Each row of a before or after table is a point. One or more steps were done to the points. Then noise was added and the rows were shuffled. The steps act on how far a point lies along the listed directions, d1 being the first. Write out the steps. A step turns or swaps two directions, mirrors them in a line or flattens them onto one, adds a multiple of one to another, or multiplies one. Angles are multiples of 10 degrees, from the lower direction toward the higher: turns from -170 to 170, lines from 10 to 170 but not 90. Use the fewest steps. Two steps may share a direction if one is a turn and the other turns, adds or multiplies; they go together, in the order done. Otherwise the lowest direction goes first.

Directions:
(1): [ 1.05 -0.24  2.24]
(2): [ 0.58 -2.36 -0.52]
(3): [ 2.18  0.74 -0.94]
Before, 13 rows:
[[ 0.47  0.82  0.22]
 [-0.49  0.31 -0.37]
 [-0.15 -0.03  0.12]
 [ 0.06  0.27 -0.59]
 [ 0.22 -0.55  0.11]
 [-0.29  0.20  0.68]
 [-0.41 -0.18  0.02]
 [ 0.83  0.68 -0.01]
 [-0.80  0.34  0.23]
 [ 0.08 -0.11  0.34]
 [ 0.10 -0.70  0.13]
 [ 0.39  0.08  0.72]
 [ 0.51  0.23  0.13]]
After, 13 rows:
[[-0.11 -0.01  0.16]
 [-0.17  0.44  0.80]
 [-0.14  0.30 -0.64]
 [ 0.41  0.24  0.28]
 [-0.50  0.54 -0.50]
 [ 0.15 -0.13  0.42]
 [ 0.50  0.82  0.23]
 [-0.71  0.69  0.16]
 [ 0.32 -0.84  0.06]
 [-0.33 -0.18 -0.08]
 [ 0.28  1.16  0.50]
 [ 0.43  0.13  0.94]
 [ 0.28 -1.04  0.06]]
Steps: multiply d1 by 1.3; multiply d2 by 1.6; multiply d3 by 0.7

Directions:
(1): [ 1.32  0.62  0.11  0.29  2.83 -0.49 -2.06  1.31]
(2): [ 0.35  1.42 -1.45  0.06  1.35 -1.01  3.02  0.53]
(3): [-0.31  3.12 -0.63 -0.61 -0.29  2.19 -0.74 -0.68]
Before, 8 rows:
[[ 0.35  0.95 -0.46 -0.01  0.77 -0.18  1.11  0.36]
 [ 0.42 -0.45  0.43  0.38  0.47 -0.14 -0.61  0.16]
 [ 0.38  0.04 -0.13  0.23  0.51  0.25 -0.98  0.01]
 [ 0.45  0.14  0.04  0.28  0.39 -0.12 -0.49  0.32]
 [ 0.18  0.45  0.37  0.08  0.50 -0.16 -0.73  0.21]
 [ 0.17  0.16  0.03  0.00  0.69 -0.09 -0.61  0.29]
 [-0.40  0.16 -0.48 -0.35 -1.03  0.15  1.13 -0.67]
 [-0.02  0.17  0.06 -0.09  0.41  0.34 -0.61 -0.14]]
After:
[[ 0.60  1.45 -0.78 -0.24  1.29 -0.02  0.10  0.30]
 [-0.28 -0.79  0.17  0.00 -0.38 -0.33  0.23 -0.11]
 [ 0.52  1.14 -1.22  0.13  1.43 -1.26  3.33  0.74]
 [-0.24 -0.76  0.64  0.15 -0.53 -0.53 -0.16 -0.13]
 [-0.06 -1.35  0.30  0.29 -0.64  0.00 -0.63 -0.35]
 [ 0.02 -0.58  0.14  0.27 -0.55 -0.20  0.27 -0.05]
 [-0.15 -0.94  0.40  0.01 -0.06 -0.01 -0.59 -0.21]
 [-0.21 -0.83  0.62  0.18 -1.01  0.45 -0.32 -0.54]]
Steps: turn d1 and d3 by -130 degrees; multiply d2 by 2.5

Directions:
(1): [-1.97  1.41 -0.14 -1.26  0.59 -1.05  2.16 -0.69 -2.31 -0.34  1.76]
(2): [-0.60  0.51 -1.17 -2.13 -0.40 -0.90 -1.67 -2.76  1.50  1.55  0.14]
Before:
[[-0.02 -0.19  0.51  0.57  0.00  0.32  1.25  0.87 -0.51 -0.49  0.37]
 [-0.24  0.15 -0.11 -0.27  0.38 -0.21 -0.11 -0.40 -0.28  0.04  0.49]
 [-0.40  0.44 -0.17 -0.77  0.42 -0.32  0.69 -0.05 -0.58  0.12  0.44]
 [ 0.00  0.10  0.03  0.39  0.12  0.18 -0.28  0.49  0.05 -0.15 -0.40]
 [-0.16  0.29 -0.03 -0.23 -0.16 -0.39  0.32 -0.24 -0.48  0.02  0.06]
 [ 0.87 -0.38  0.56  1.36 -0.03  0.69  0.39  1.59 -0.37 -1.09 -0.48]
 [ 0.14 -0.16  0.19  0.54  0.33  0.11  0.95  0.70 -1.14 -0.41  0.23]
 [-0.35  0.22 -0.22 -0.48 -0.15 -0.31 -0.33 -0.65  0.37  0.49  0.09]
 [ 0.01  0.12 -0.30 -0.49 -0.36  0.13 -0.58 -0.54  0.53  0.03 -0.25]
 [-0.08 -0.10  0.24  0.54  0.47  0.18  0.42  1.16 -0.38 -0.23 -0.02]
 [-0.14  0.14  0.20 -0.36  0.19 -0.17  0.06 -0.20 -0.20  0.30  0.34]
 [ 0.01  0.53  0.40  0.68  0.29  0.08  0.85  0.92 -1.04 -0.76  0.14]
 [ 0.56 -0.10  0.30  0.60 -0.03  0.57  0.21  0.79 -0.03 -0.12 -0.22]]
After (13 x 11):
[[-0.05  0.12  0.18  0.27 -0.08  0.32  0.51  0.54 -0.47 -0.72 -0.01]
 [-0.25  0.50 -0.27 -0.70 -0.06 -0.13  0.13 -0.65 -0.09  0.48  0.38]
 [ 0.38 -0.35  0.16  0.44  0.32  0.16 -0.44  0.16  0.13 -0.10  0.03]
 [ 0.40 -0.24  0.37  0.13  0.01  0.13 -0.27  0.28  0.16  0.18 -0.08]
 [ 0.81 -0.39 -0.13  0.01  0.11  0.28 -0.51  0.39  0.75  0.32 -0.64]
 [-0.50  0.48 -0.17 -0.24  0.19 -0.19 -0.13 -0.12 -0.12  0.12  0.03]
 [ 0.22 -0.21  0.41  0.69  0.00  0.24  0.29  0.78 -0.07 -0.29 -0.24]
 [-0.71  0.90 -0.60 -1.34 -0.24 -0.73 -0.33 -1.68  0.06  0.30  0.61]
 [ 0.12  0.49 -0.47 -0.55 -0.23 -0.31 -1.07 -1.04  0.85  0.60 -0.27]
 [-0.09 -0.10 -0.31 -0.76 -0.40 -0.17 -0.44 -1.04  1.00  0.65  0.17]
 [-0.47  0.25 -0.37 -0.72  0.32 -0.41 -0.55 -0.50  0.50  0.66  0.06]
 [ 0.17 -0.20 -0.57 -0.63 -0.14 -0.23 -0.82 -1.07  0.51  0.71 -0.13]
 [ 0.51 -0.06  0.00  0.09 -0.33 -0.08 -0.34 -0.04  0.20  0.14 -0.52]]
Steps: turn d1 and d2 by 170 degrees

Directions:
(1): [ 0.21 -1.24 -2.07  0.81  2.05  0.49 -1.29  1.13 -0.19  0.08 -0.57  0.33
  3.03 -1.96  1.10 -2.65 -1.14  0.28]
(2): [ 1.84  0.08  1.74 -1.01  1.04  0.72 -1.83  2.99  0.74 -1.37  0.30  0.36
  0.07  2.33 -2.18 -0.38 -1.57  0.49]
(3): [-1.71  1.88  0.06 -0.24  1.60  2.80 -2.48 -1.20 -1.83  0.12 -0.71 -1.82
 -1.47  0.36 -0.17 -0.91  0.23 -1.45]
(4): [ 0.96  1.42 -1.22 -0.96 -0.77 -0.86  0.46 -0.26 -2.32 -0.25  2.32  0.99
 -0.16  1.49  2.20 -0.54 -2.89 -1.59]
(5): [-2.89  1.15 -0.79  0.29 -1.09  1.36 -0.11  2.35  1.34  0.20  0.60  3.14
 -1.21 -1.64 -0.51  0.41 -0.76 -0.94]
(6): [-0.95 -3.03  2.02  0.58 -0.60 -0.04 -0.32 -0.14  1.28 -0.79  1.88 -0.63
 -2.01  0.11  1.56 -2.90  0.07 -0.99]
Before (14 x 18):
[[ 0.54 -0.25  0.60 -0.18  0.44 -0.25 -0.06  0.76  0.41 -0.71  0.17 -0.03
   0.35  0.51 -0.10 -0.39 -0.22  0.39]
 [-0.04  0.16 -0.06 -0.16 -0.29 -0.46  0.92 -0.86  0.05  0.40 -0.31  0.08
   0.17  0.17  0.23  0.73  0.45  0.24]
 [-0.90  0.58 -0.61  0.06  0.63  1.29 -1.15  0.62  0.11 -0.10 -0.55  0.09
   0.11 -0.42 -0.31  0.17 -0.09 -0.27]
 [-0.61  0.87 -0.56  0.03  0.96  1.11 -0.91  0.24 -0.26 -0.11 -0.20 -0.14
   0.29 -0.26 -0.14 -0.32 -0.37 -0.11]
 [ 0.48 -0.40  0.69 -0.04  0.36  0.01 -0.27  0.13  0.27 -0.20 -0.15 -0.24
   0.34  0.23 -0.23 -0.17  0.30  0.27]
 [ 0.20 -0.05 -0.04  0.25 -0.72 -0.84  1.00 -0.25  0.07 -0.10 -0.14  0.62
  -0.09 -0.30  0.35  0.79  0.67  0.56]
 [ 0.36  0.07  0.44 -0.33  0.20  0.15 -0.59  0.61 -0.11 -0.51  0.16 -0.12
  -0.28  0.41 -0.03 -0.32 -0.43 -0.27]
 [-0.44  0.06 -0.66  0.34  0.57  1.11 -0.94  0.70 -0.04 -0.11 -0.38  0.12
   0.29 -0.42 -0.28 -0.51 -0.47 -0.34]
 [ 0.27 -0.38  0.14  0.10 -0.16 -0.89  0.22 -0.62 -0.12  0.17 -0.02 -0.63
  -0.18 -0.27  0.08  0.10  0.71  0.25]
 [-0.22 -0.83  0.84 -0.22  0.16  0.11 -0.06 -0.06  0.38 -0.66  0.44  0.04
  -0.52  0.18 -0.24 -0.43  0.06 -0.38]
 [-0.02 -0.31 -0.14 -0.02 -0.36 -0.53  0.55 -0.31  0.50  0.11 -0.41  0.12
   0.06 -0.17 -0.32  0.85  0.99  0.67]
 [-0.16  0.00  0.08 -0.13  0.14  0.39 -0.28  0.05 -0.16  0.16 -0.30 -0.33
   0.21  0.04  0.05  0.01 -0.38 -0.25]
 [ 0.40 -0.26  0.61 -0.21  0.13  0.64 -0.61 -0.03  0.06 -0.10 -0.09 -0.15
  -0.30  0.71 -0.77  0.02  0.00 -0.10]
 [-0.64  1.09 -0.51  0.14  0.50  0.97 -0.66  0.40 -0.16  0.12 -0.39  0.44
   0.18 -0.46 -0.54  0.31 -0.13 -0.38]]
After, 14 rows:
[[ 0.74 -0.65  0.81 -0.10  0.32 -0.29 -0.10  0.03  0.31 -0.26 -0.04 -0.37
   0.43  0.40 -0.07 -0.28  0.27  0.35]
 [ 0.57 -0.02  0.39 -0.37  0.04 -0.09 -0.39  0.69 -0.03 -0.50  0.25  0.07
  -0.07  0.39 -0.04 -0.17 -0.49 -0.13]
 [ 0.60 -0.51  0.66 -0.19 -0.02  0.31 -0.35  0.02  0.19 -0.13  0.05 -0.08
  -0.21  0.77 -0.67  0.00 -0.04  0.05]
 [-1.30  0.50 -0.61  0.13  0.43  1.36 -1.10  0.93  0.45 -0.10 -0.49  0.50
  -0.09 -0.64 -0.37  0.13 -0.10 -0.33]
 [-0.07 -0.81  0.75 -0.29 -0.04 -0.06  0.09 -0.03  0.28 -0.67  0.64  0.19
  -0.47  0.25 -0.06 -0.42 -0.17 -0.43]
 [ 0.87 -0.48  0.59 -0.19  0.28 -0.61  0.23  0.76  0.52 -0.74  0.27  0.05
   0.52  0.57  0.01 -0.35 -0.29  0.55]
 [-0.09  0.18  0.01 -0.16 -0.08 -0.20  0.68 -1.08 -0.08  0.40 -0.46 -0.24
   0.10  0.25  0.17  0.62  0.62  0.22]
 [-0.66  0.07 -0.68  0.38  0.40  1.09 -0.86  0.97  0.19 -0.06 -0.24  0.48
   0.22 -0.60 -0.32 -0.45 -0.54 -0.34]
 [-0.13 -0.04  0.10 -0.14  0.13  0.39 -0.25  0.04 -0.12  0.15 -0.34 -0.29
   0.25  0.06  0.05  0.02 -0.39 -0.23]
 [-0.12 -0.43  0.01  0.04 -0.29 -0.43  0.38 -0.39  0.50  0.02 -0.38 -0.11
  -0.12 -0.14 -0.26  0.60  1.07  0.55]
 [-0.76  0.79 -0.57  0.10  0.87  1.19 -0.86  0.43 -0.04 -0.10 -0.24  0.05
   0.21 -0.42 -0.20 -0.27 -0.30 -0.10]
 [ 0.03  0.04  0.01  0.21 -0.58 -0.59  0.78 -0.33 -0.04 -0.10 -0.22  0.43
  -0.27 -0.32  0.33  0.68  0.76  0.45]
 [ 0.43 -0.41  0.23  0.04  0.01 -0.91  0.07 -0.93 -0.42  0.14 -0.03 -1.04
  -0.19 -0.06  0.20 -0.08  0.76  0.21]
 [-1.04  1.02 -0.47  0.23  0.36  1.14 -0.70  0.75  0.20  0.15 -0.43  0.85
   0.03 -0.77 -0.73  0.31 -0.03 -0.43]]
Steps: add -0.5 times d2 to d3; turn d4 and d6 by -20 degrees; multiply d5 by 1.6

Directions:
(1): [-0.37 -3.76 -1.02  0.24  0.22 -0.51  0.23 -0.08  0.48 -0.65  0.92  2.30
 -1.66  0.45  0.04 -1.71  3.52  0.56 -0.07  0.86  0.15 -0.45  2.27  1.47]
(2): [ 1.23 -2.41  1.10 -2.51 -0.17  1.48  2.00  2.13 -0.03  0.94 -1.37 -1.10
 -0.13 -1.40  0.81  1.47  0.16 -1.16  1.19 -0.72  1.25  3.00  0.84  0.66]
(3): [-0.85 -0.11  2.84 -0.69  0.89 -0.29 -0.32  0.37  0.89 -0.93  2.84  2.43
  0.42 -0.59 -1.79  1.71 -0.79 -0.36  1.12 -2.58  1.27 -1.13  1.64 -1.58]
(4): [-3.19  0.70  0.81  1.30 -1.73 -0.32 -1.25 -0.74 -0.78 -0.14 -1.76  0.14
 -1.02  0.45  2.85  2.48  1.86  1.48  0.14 -0.95  1.45  1.17  0.71 -1.13]
(5): [ 3.01  1.53 -3.33 -1.02 -0.09 -0.80  0.34 -1.65  0.89 -0.81  0.73  0.43
 -0.27  1.02  0.77  0.49  1.21 -1.12 -0.06 -1.40  3.34  0.61 -0.10 -1.41]
Before:
[[ 0.72  0.62 -0.60 -0.01 -0.35  0.08  0.16 -0.18 -0.19  0.02 -0.16 -0.54
   0.24  0.07  0.09  0.52 -0.59 -0.06 -0.04  0.01  0.29  0.24 -0.62 -0.45]
 [ 0.18  0.41  0.48 -0.79 -0.17  0.25  0.31  0.41  0.00  0.40 -0.33 -0.52
   0.45 -0.85  0.36  0.76 -0.84 -0.34  0.38 -0.23  0.40  0.62 -0.01 -0.20]
 [ 0.23 -0.48  0.61 -0.38  0.51  0.41  0.62  0.28  0.13  0.16  0.11 -0.21
   0.26 -0.36 -0.54  0.11 -0.54 -0.52  0.44  0.17 -0.33  0.14 -0.15  0.42]
 [-0.31  0.11  0.48  0.10  0.23 -0.14  0.13  0.36  0.07  0.49 -0.04 -0.09
   0.33 -0.25 -0.34 -0.09 -0.69  0.16 -0.19  0.16 -0.74 -0.21 -0.09  0.10]
 [-0.90  0.05  0.38  0.58  0.04 -0.38 -0.57  0.12  0.10 -0.40  0.37  0.77
  -0.28  0.15 -0.22 -0.22  0.43  0.68 -0.04  0.28 -0.19 -0.85  0.20  0.00]
 [-0.97  0.90  0.17  0.74 -0.17 -0.50 -0.27 -0.78  0.02 -0.31 -0.09  0.52
  -0.19  0.05  0.48  0.96  0.59  0.28 -0.03 -0.76  0.96  0.34  0.13 -1.08]
 [ 0.06 -0.14 -0.34  0.39 -0.15 -0.34  0.07 -0.59 -0.33 -0.16  0.47  0.33
   0.03  0.12  0.04 -0.53  0.56  0.02  0.05  0.20  0.24 -0.29  0.51 -0.15]
 [ 0.78  0.84  0.56 -0.69  0.32  0.09  0.42  0.56  0.13  0.11  0.48 -0.43
   0.54 -0.56 -0.83  0.35 -1.13 -0.62  0.30 -0.53  0.10  0.44 -0.56 -0.18]
 [-0.53 -0.35 -0.14  0.45  0.08 -0.59 -0.61 -0.45  0.03 -0.40  0.61  0.82
  -0.25  0.54 -0.08 -0.58  0.85  0.53 -0.16 -0.23 -0.15 -0.51  0.43 -0.22]]
After:
[[-0.81 -0.95  0.25  0.54 -0.52  0.13 -0.10  0.14 -0.35  0.01 -0.18  0.24
  -0.37  0.02  0.26  0.25  0.47  0.69  0.04  0.40 -0.30  0.05  0.40  0.15]
 [ 0.29 -1.13 -1.06  0.49  0.57 -0.34  0.46 -0.35  0.23 -0.16  0.16  0.55
  -0.45  0.08 -0.47 -1.54  1.22  0.05 -0.44  1.04 -0.52 -0.19  0.20  0.74]
 [-0.06  0.32  0.13 -0.24 -0.04  0.23  0.33 -0.24  0.06  0.03 -0.46 -0.33
   0.02 -0.06  0.55  1.08 -0.08 -0.34  0.41 -0.31  0.66  0.72 -0.22 -0.22]
 [ 0.81  0.79 -0.52  0.04  0.40 -0.28 -0.27 -0.36  0.00 -0.11  0.56 -0.22
   0.53  0.39 -0.64 -0.90 -0.58 -0.05 -0.31 -0.06 -0.41 -0.53 -0.68 -0.29]
 [-0.73  0.10 -0.21  0.21 -0.78 -0.14 -0.07  0.03 -0.33  0.07 -0.99 -0.34
  -0.56 -0.03  1.09  0.62  1.05  0.39  0.07 -0.08  0.52  1.24  0.04  0.13]
 [ 0.80  0.96 -0.81 -0.05  0.26 -0.45 -0.17 -0.20  0.42 -0.46  0.69  0.38
   0.11  0.31 -0.58 -0.45 -0.14 -0.04 -0.16  0.07  0.38 -0.76 -0.44 -0.26]
 [-0.46 -1.04 -0.05 -0.42 -0.44  0.12  0.27  0.25 -0.05  0.32 -0.51  0.10
  -0.41 -0.56  0.96  0.24  0.91  0.16  0.21  0.28  0.39  0.69  0.81  0.51]
 [-0.03  0.43 -0.19 -0.05 -0.01 -0.49  0.03 -0.25  0.30  0.13  0.19  0.45
  -0.07  0.22  0.22  0.49  0.24  0.08 -0.07 -0.53  0.61  0.10  0.36 -0.49]
 [ 0.25  0.53  0.04  0.33 -0.02 -0.14  0.14 -0.33 -0.44  0.10  0.32 -0.29
   0.53 -0.13 -0.39 -0.55 -0.56 -0.19  0.01  0.33 -0.35 -0.27 -0.13 -0.17]]
Steps: turn d1 and d4 by -130 degrees; multiply d1 by 1.3; add 0.3 times d2 to d5; turn d3 and d5 by 140 degrees
